Rows are points. Each copy is the shape, with its points in the same order, stretched, turned, moved and blurred by noise. Some copies are also mirrored. Which?

Shape (7 x 3):
[[-3.2 -4.8  2.0]
 [ 2.7  6.9 -0.4]
 [ 2.8 -4.1  3.3]
 [ 0.4  4.0 -3.6]
 [ 2.9 -2.9  0.5]
 [ 1.8 -3.9  1.2]
 [-3.7  0.5 -0.5]]
Copy 1:
[[-3.5 -3.7 -5.5]
 [ 3.5  4.7  4.7]
 [ 2.5 -4.3 -3.1]
 [-1.0  2.2  4.6]
 [ 1.5 -3.8 -0.3]
 [ 0.8 -4.2 -2.0]
 [-3.5  0.3 -1.7]]
Copy 1 is: mirrored
Copy 2, 7 rows:
[[-2.9 -5.6  1.3]
 [ 5.0  7.0 -2.3]
 [-3.1 -0.3  4.1]
 [ 1.7  4.1 -5.0]
 [-3.6  0.8  1.4]
 [-3.8 -0.7  1.7]
 [ 0.7 -2.8 -3.1]]
Copy 2 is: mirrored

Shape:
[[ 0.6  2.4 -4.5  5.1 -3.9 -3.7]
 [-0.1 -3.5 -0.7  2.7  1.1  2.5]
 [-3.9 -0.6  2.6 -5.2 -3.3  1.6]
 [-1.4 -3.1 -3.6 -0.8 -2.7 -2.6]
 [-2.5  2.1  3.1 -1.6  3.3  3.0]
 [-5.5 -3.1 -5.0 -1.1 -2.7  2.8]
 [ 4.3 -1.6  5.1  4.7  0.0 -3.3]
 [ 2.4  5.8  0.3 -2.2  3.1 -1.4]
 [ 4.5  0.6 -4.5  5.5 -1.5  4.4]]
Copy 1 (9 x 6):
[[-2.8  2.5 -5.6 -0.3 -4.4 -3.2]
 [ 1.4 -0.4 -1.4 -2.5  0.3  4.0]
 [-2.3 -4.5  4.7  3.1  4.0 -0.2]
 [-2.3 -5.3 -3.1 -1.1 -0.5 -1.3]
 [ 2.9  2.0  4.5 -1.2  5.2 -0.4]
 [-6.4 -3.7 -2.3 -1.5  3.0  3.3]
 [ 7.1  1.3  2.1 -1.2 -5.4 -1.9]
 [ 5.1  2.9 -0.7  1.8  4.7 -5.2]
 [ 2.5  3.3 -7.2  0.9 -1.8  5.8]]
Copy 1 is: mirrored
Copy 2:
[[ 2.5  2.2 -3.7  2.4 -2.9 -3.8]
 [-3.6 -1.0  1.5  2.5 -0.4  0.8]
 [-1.7  1.3  2.5 -6.9 -4.5  1.2]
 [-0.4 -3.0 -1.7 -1.5 -3.8 -0.9]
 [-2.9  3.5  4.3 -3.7  2.2  0.9]
 [-5.3  0.3 -3.5 -3.8 -3.2  0.4]
 [ 3.6 -1.6  6.8  4.4 -2.3 -0.5]
 [ 4.0  2.6  1.2 -3.1  4.4 -0.6]
 [ 0.2  3.6 -3.9  5.4 -0.1  2.7]]
Copy 2 is: only turned
Copy 3 (9 x 6):
[[ 0.8  6.5 -0.7  0.5 -2.2 -6.7]
 [-0.9  0.3 -3.2  3.6  1.6  0.9]
 [-4.8  0.2 -2.1 -6.7  0.3  2.2]
 [-1.2 -0.4 -3.0 -1.1 -2.6 -3.5]
 [-4.7  2.4  0.9 -0.9 -0.2  5.0]
 [-4.9  2.1 -7.5 -2.1 -1.5 -0.7]
 [ 3.1  0.8  4.3  2.2  3.8 -1.8]
 [-1.7  3.5  4.4 -0.2 -7.2  1.7]
 [ 3.2  7.0 -4.1  4.0 -1.5  0.9]]
Copy 3 is: mirrored

Shape, 15 rows:
[[  0.1  -3.1  -0.1   4.6  -1.1   2.5   1.4  -0.1  -1.2]
 [ -1.1  -4.6  -2.8   1.0  -2.8  -1.7  -1.3  -2.9  -0.7]
 [ -3.4   4.0   0.1   4.1   3.7  -0.4   1.9   3.6  -2.1]
 [ -1.2   1.5  -0.4   0.7  -3.4   0.2  -0.7  -3.4  -1.7]
 [ -1.9   2.0  -1.2   2.7   1.2  -1.6   0.7  -2.4   0.0]
 [ -3.2   3.7  -1.2   4.3  -0.1   1.0  -9.8   0.5  -0.4]
 [  4.7   3.1  -0.3   3.8   2.4   1.0  -5.5   4.0   1.6]
 [ -2.8   3.3  -6.1   2.3   2.2   1.3  -0.7   3.7  -2.3]
 [ -0.8  -2.4   0.1  -3.8   2.3   2.7  -0.2   0.7   2.2]
 [  0.2   1.8  -3.6 -11.6   0.5   0.2  -9.1  -0.5  -0.8]
 [ -3.3   2.0  -3.1   4.5   0.2  -1.3  -1.0  -0.6  -2.1]
 [ -2.4  -8.5  -3.7   0.6   4.7   1.0   2.2   1.1  -1.1]
 [ -2.8  -3.5  -3.2  -2.0  -1.5  -1.0   2.1   3.2  -0.3]
 [ -1.4   3.6   0.3   3.7  -1.8  -2.6  -0.7   0.5   0.1]
 [  1.4   1.5  -3.4   4.1  -3.3   0.2   1.8  -3.7   8.6]]
Copy 1:
[[  0.5   1.4   4.1   4.5  -3.4   1.8   0.6  -0.5  -2.3]
 [ -1.0  -3.8  -1.3   2.9  -3.9  -0.8   1.0  -1.5  -4.0]
 [ -4.4   5.7   2.8   2.4   2.7   0.2  -2.5   1.8   0.1]
 [ -0.8   2.6  -1.0  -0.4  -4.5  -0.2   1.2  -3.2  -1.6]
 [ -1.7   2.2  -1.4   2.9   0.4  -0.6  -0.8  -3.1  -0.1]
 [ -4.3   1.7  -2.9   0.0  -4.5   4.6  -8.1  -1.6  -1.1]
 [  3.4   2.1   0.5  -0.4   0.2   4.8  -7.4   3.3   0.9]
 [ -3.6   5.1  -2.7   2.8   1.9   4.1  -2.3   3.7  -2.4]
 [ -0.7  -2.9   1.9  -0.8   0.6   5.1   2.8  -0.6  -0.4]
 [ -1.8  -5.0  -6.6 -10.6  -0.4   5.9   0.4   0.6  -4.7]
 [ -3.5   2.8  -1.7   4.4  -0.7  -0.2  -2.7  -0.4  -2.2]
 [ -2.4  -4.5   4.5   5.5   2.9   2.8   2.0   0.0  -5.7]
 [ -2.4  -3.5   1.1   2.2  -1.0   0.4   3.5   4.1  -3.5]
 [ -1.4   2.9  -0.9   1.7  -2.3  -1.4  -2.4   0.6   1.1]
 [  4.0  -0.7  -5.1   5.9  -3.0   1.8   2.4  -1.5   5.9]]
Copy 1 is: only turned
Copy 2:
[[ -4.6  -3.0   0.8   4.2  -1.2   4.7   4.6  -0.3  -1.1]
 [ -2.9  -5.3   0.2   0.4  -5.5   2.4   0.8  -2.8   0.8]
 [ -4.3  -2.7  -2.6   4.3   3.8  -1.0   0.0   3.4  -3.0]
 [ -3.1   0.9  -2.2   2.0  -3.4   2.2  -1.4  -2.0  -1.4]
 [ -4.2  -2.4  -1.5   3.5  -1.0  -1.8  -1.2  -2.2  -1.3]
 [ -0.1  -2.8   1.2   5.8  -3.5  -0.4  -5.8   1.3  -8.4]
 [  4.3  -1.4   0.5   6.2  -0.9  -2.0   1.9   2.4  -4.5]
 [ -5.7  -5.0  -3.5   1.3  -1.9  -1.9  -0.3   4.4  -6.0]
 [ -1.7  -3.1   3.7  -2.6   0.8  -1.0   2.3  -1.3  -0.6]
 [  3.5  -2.4   2.2  -9.6  -5.1  -4.5  -5.0  -3.2  -5.7]
 [ -5.8  -3.4  -3.0   4.5  -2.3  -0.4  -2.2   1.1  -4.0]
 [ -6.1 -11.9   1.5  -1.3   0.5   0.8   4.0  -2.3   0.4]
 [ -4.9  -5.0  -0.5  -2.7  -2.8   1.6   0.8   2.6   1.8]
 [ -2.3  -0.6  -2.0   5.0  -1.6   0.0  -2.9   2.1  -0.6]
 [ -4.2   1.5   2.4   6.4  -7.1  -4.5   2.2   0.4   2.3]]
Copy 2 is: mirrored
Copy 3:
[[  1.3  -2.1   0.1   2.1  -1.9   3.1   3.4   4.8  -2.7]
 [  3.0  -1.9  -0.9  -2.9  -4.6   0.5   0.9   5.9   1.1]
 [ -5.7   0.6   1.2   4.0   0.3  -6.1   1.7   2.4  -4.3]
 [ -0.6   2.4   2.3  -1.2  -4.5   1.3  -1.7   2.0  -0.5]
 [ -0.7   0.9   3.2  -0.2  -1.7  -3.5   1.7   2.6   0.1]
 [ -3.6   0.2   2.6   4.3  -5.3  -3.0  -7.3   9.4   0.6]
 [  0.7  -2.4   1.4  10.3  -0.4  -1.9  -4.8   2.9   0.3]
 [ -2.4   3.3  -2.8   4.0  -0.2  -5.7  -0.7   6.3  -1.7]
 [ -2.6  -2.7  -1.5   0.6   3.0   1.1  -0.7   2.9   3.1]
 [ -0.9   0.7  -4.8  -4.5   2.4  -1.9 -13.7   4.0   5.9]
 [ -1.6   0.9   1.5   0.7  -3.6  -4.7   0.6   5.0  -2.5]
 [  2.3  -5.3  -4.5  -0.6   4.2  -0.3   5.4   8.1  -0.5]
 [ -1.0  -2.1  -6.4  -1.8  -0.9  -1.2   2.3   2.4   0.5]
 [ -2.4   0.4   2.0   2.8  -5.5  -3.4  -0.7   0.0  -0.6]
 [  3.2   2.7   3.4   4.7  -4.2   1.1   4.5   1.0   8.4]]
Copy 3 is: mirrored

Shape, 16 rows:
[[ 0.7  3.6  4.5 -4.7 -5.9  5.5 -2.5 -1.7  1.1 -5.4  4.6]
 [-1.3  4.0  3.6 -1.1 -4.5  3.5  2.9 -5.8  4.4 -5.2  0.5]
 [-0.6 -5.3 -3.6 -1.2 -2.4 -4.4  1.0 -4.7 -0.5  1.6  1.8]
 [ 2.6 -3.8  0.3 -4.5  4.1  2.9 -1.0 -0.1 -0.2  2.3 -2.3]
 [ 3.1 -5.1 -1.0  0.9  2.0  6.0 -0.3  2.3  3.2  0.8  2.2]
 [-1.4 -4.5 -3.8 -5.5  3.4  0.5  0.0 -2.9 -2.0  3.4  2.6]
 [ 6.7  4.1 -3.9 -3.2 -0.5 -2.4 -1.6  2.7  1.4 -4.4  2.4]
 [ 1.6  4.2 -0.6  3.0 -3.9  2.3  4.9  3.1 -0.3  0.6  5.4]
 [ 0.8 -3.6  2.0 -0.7  2.0  2.4 -4.9  0.0  5.3  2.3 -0.3]
 [ 2.3  3.7 -1.3  3.1  3.3  1.9  0.0  2.1  4.4  4.3 -1.7]
 [-1.6 -1.5 -4.2  1.4  1.4 -2.7 -2.0  0.9 -1.6 -1.5  2.3]
 [ 2.4  2.7 -5.1  3.2 -0.4 -0.8 -4.7 -5.9 -0.1 -1.9  4.7]
 [-1.3 -1.1  2.6 -0.9 -0.7 -1.9  0.9 -3.1  1.6  5.1 -1.0]
 [ 2.6 -5.3 -3.1  2.9 -2.9  0.0 -1.3  3.2  4.3 -2.9 -1.4]
 [ 3.9 -4.6  0.1  3.6  0.0 -4.6  3.8 -1.4 -1.1 -0.9 -4.3]
 [ 1.6  4.5 -0.7 -2.9 -5.7  1.8 -3.2  2.3  1.6  1.5 -4.4]]
Copy 1 (16 x 11):
[[ 6.2 -0.5  7.0 -0.5 -2.4  2.8 -2.4 -1.8  2.1  2.3  7.5]
 [ 3.7  2.9  3.5  3.1 -2.5  4.4  1.7 -4.0  6.9 -1.0  5.6]
 [-1.0 -2.1 -5.4  3.8 -0.2 -6.2  0.0 -4.4  3.8  0.1  0.4]
 [ 2.0 -3.7  0.1 -0.4  3.7 -0.1 -2.3 -1.2  1.6 -1.5 -5.7]
 [ 2.6 -6.1 -1.4  0.3  5.9 -0.1  0.0  3.4  4.4 -2.1  0.1]
 [-0.7 -4.8 -5.2 -2.0  3.0 -2.2 -2.9 -4.2  1.8  1.2 -2.0]
 [ 0.8  0.4  1.2 -0.9 -4.5 -1.2 -5.1  6.4  2.6  1.5  0.2]
 [-1.2 -1.0  0.5 -0.7 -0.4  2.1  3.0  4.4  6.0  6.6  3.9]
 [ 0.1 -3.9  4.3  2.3  5.3 -2.6 -1.9 -0.1  2.9 -5.7 -1.6]
 [-5.0 -1.4  2.9  1.9  3.9  1.9 -0.7  4.8  6.3 -0.6 -4.9]
 [-4.1  0.0 -3.2  0.7  0.6 -2.2 -0.7  1.7 -0.9 -0.9  1.6]
 [-1.8  3.0 -0.4  4.9  1.7 -0.6 -5.7  1.1  4.1  2.4  4.5]
 [-1.8 -1.6  2.2  2.9  1.8 -3.2  1.2 -4.6  4.8 -0.1 -2.9]
 [ 0.5 -4.7 -1.5  5.4  0.3 -2.8  1.8  4.6  2.9 -5.6  1.6]
 [ 1.8  2.0 -2.7  5.5  1.4 -3.4  4.8  0.6  3.0 -1.7 -3.7]
 [-2.4 -4.4  6.0  4.7 -3.4  2.6 -2.0  1.9  1.8  1.1 -3.1]]
Copy 1 is: only turned
Copy 2:
[[-2.5  5.7  1.4 -3.6 -9.6 -0.3  4.8  3.0  2.9 -2.0  5.4]
 [ 1.0  8.0 -0.8 -1.5 -3.9  0.7 10.3  1.6  2.1 -2.4  2.0]
 [-0.1 -1.7 -6.3  1.0  2.1  0.2  0.6 -3.9  1.4 -1.3  1.4]
 [ 4.7 -4.6  1.2 -6.2 -0.5  0.8 -1.7  1.3 -1.8 -0.2  3.7]
 [ 4.7 -4.9  0.6 -2.7 -3.3  5.6  0.9  2.1  0.5  6.2  4.2]
 [-1.0 -4.8 -4.1 -7.0  2.4  0.3 -1.2 -3.5 -1.5  1.9  3.4]
 [-2.2  3.2  1.8  2.4  1.7  0.9 -4.6  8.1  1.2  1.7  6.9]
 [-6.4  1.7  4.7  2.1 -1.4  0.6  4.9  2.5  3.9  5.4  1.8]
 [ 7.6 -0.4 -1.5 -2.2 -5.8  0.7 -1.9 -0.4 -2.5  2.6  3.4]
 [ 4.0  1.9  4.6  0.4  0.8  0.9 -2.0  2.0 -1.1  6.1  0.6]
 [-3.7 -1.2 -2.6  2.6  1.0  3.4 -2.4 -2.1 -3.4  2.7  3.1]
 [-0.5  5.7 -2.3  3.8  0.7  5.7 -3.2 -5.1  1.6  2.8  6.5]
 [ 2.7  0.5 -0.3 -0.8 -1.3 -4.0  2.5 -2.7 -1.0 -1.1 -0.2]
 [ 3.7 -1.4 -2.5  3.8 -3.4  6.2 -0.6  4.3  0.5  1.0  1.0]
 [ 3.6 -3.2  0.1  6.4  4.1  3.2  2.9  1.6 -0.1 -4.0  1.4]
 [ 0.6  5.4  3.5 -2.3 -5.7 -0.8 -4.3  4.9  2.8 -3.0 -2.9]]
Copy 2 is: mirrored
Copy 3:
[[  0.8  -2.9   5.2  -0.5  -2.0   4.1   0.1 -10.3  -0.7  -5.1   4.7]
 [  1.4   0.8   4.9   2.8  -4.6  -0.9   5.1  -7.4  -4.1  -3.7  -1.0]
 [  4.4  -4.2  -4.3  -1.6   1.2  -4.6   3.8   1.3  -1.6  -0.7  -2.4]
 [ -0.3  -0.2   0.7  -1.4   1.6   0.0   0.7  -1.2   8.3   0.2  -2.5]
 [ -0.3  -3.0   1.5  -1.0  -5.9  -0.2   1.4   3.3   7.5   1.0   1.7]
 [  3.1  -2.0  -2.8  -0.2   5.4  -0.6   4.5   0.5   3.0   1.8   1.3]
 [  1.8   3.1   0.6  -5.0   0.7   1.3  -1.6   1.5   1.2  -9.3   3.6]
 [  2.5  -2.8   6.1   3.7  -2.4  -2.5  -0.3   3.3  -3.0  -5.5   4.5]
 [ -2.9  -0.6   1.6  -3.1  -4.3  -2.9  -1.7  -2.2   6.8   3.8  -1.0]
 [ -2.2   4.4   4.6   2.3  -2.2  -4.7  -2.4   3.3   3.9   0.2   0.4]
 [  0.7  -0.4  -2.6  -1.7   1.0   0.2  -0.5   3.6  -3.1  -0.1   0.5]
 [  5.7   3.0  -4.0   0.8  -2.1   0.5  -2.9  -1.1  -2.6  -2.1   4.1]
 [  1.2  -1.4   2.7   0.2   1.3  -6.7   0.0  -1.9   0.9   1.7  -3.9]
 [ -3.7  -3.0  -2.3  -2.9  -7.4  -2.5   0.2   3.9   1.5  -3.0  -2.7]
 [  3.1  -1.6  -1.0  -0.9  -3.1  -4.1   0.0   4.3   0.8  -3.2 -10.1]
 [ -6.6  -0.2   2.3   2.2   0.9  -4.0  -4.4  -4.8   1.1  -6.1  -0.3]]
Copy 3 is: mirrored
Copy 4:
[[ 5.6  7.3  3.9  0.3 -7.1  0.0 -3.2 -1.4  0.7  2.8  5.3]
 [ 5.8  8.2  2.0  1.4 -4.7 -0.9  0.0 -6.6  4.0 -0.2  2.1]
 [-5.0 -4.2  0.2  3.3 -1.9 -2.8 -0.2 -6.3 -2.6  3.8  1.5]
 [-0.6 -0.3  1.8 -5.3  2.9 -1.3 -2.0 -0.2 -3.9  1.0  0.3]
 [ 1.4 -4.0  2.3 -3.6  3.2 -1.0 -3.6  0.9  1.5 -1.0  6.8]
 [-6.8 -1.2  3.8 -0.5  2.2 -0.1 -2.0 -4.5 -4.2  3.2  2.3]
 [ 0.3  2.6 -6.5 -1.9 -2.3  0.6  2.0  1.0 -5.5 -0.8  8.2]
 [ 4.3 -0.9  2.6  5.2  1.5  3.4  2.4  2.6  2.3 -0.9  7.1]
 [ 0.0  0.5 -1.2 -3.5  1.8 -4.6 -6.4  0.7  0.6 -0.9  2.5]
 [ 2.2  1.5 -4.6 -1.1  7.2  0.8 -1.1  4.0  2.0 -3.5  2.5]
 [-5.0 -2.5 -1.8  1.8 -2.4  1.6 -2.3 -2.4 -3.3 -1.8  3.7]
 [-0.5 -1.7 -6.9  3.2 -1.6  1.3 -5.0 -5.6 -3.9  1.6  6.1]
 [ 0.5  1.7  1.0  1.9  2.3 -3.4 -1.5 -1.0 -0.2  0.5 -2.2]
 [ 0.1 -4.9 -3.0 -2.7 -3.7 -1.8 -0.5  0.8  2.2 -1.0  5.3]
 [ 2.0 -6.2 -0.7 -0.8 -1.3 -3.0  2.8 -3.6 -3.6 -2.1 -1.7]
 [ 2.9  4.7 -4.2 -2.3 -3.2  1.1  0.2  6.0  2.0  2.8  0.2]]
Copy 4 is: only turned
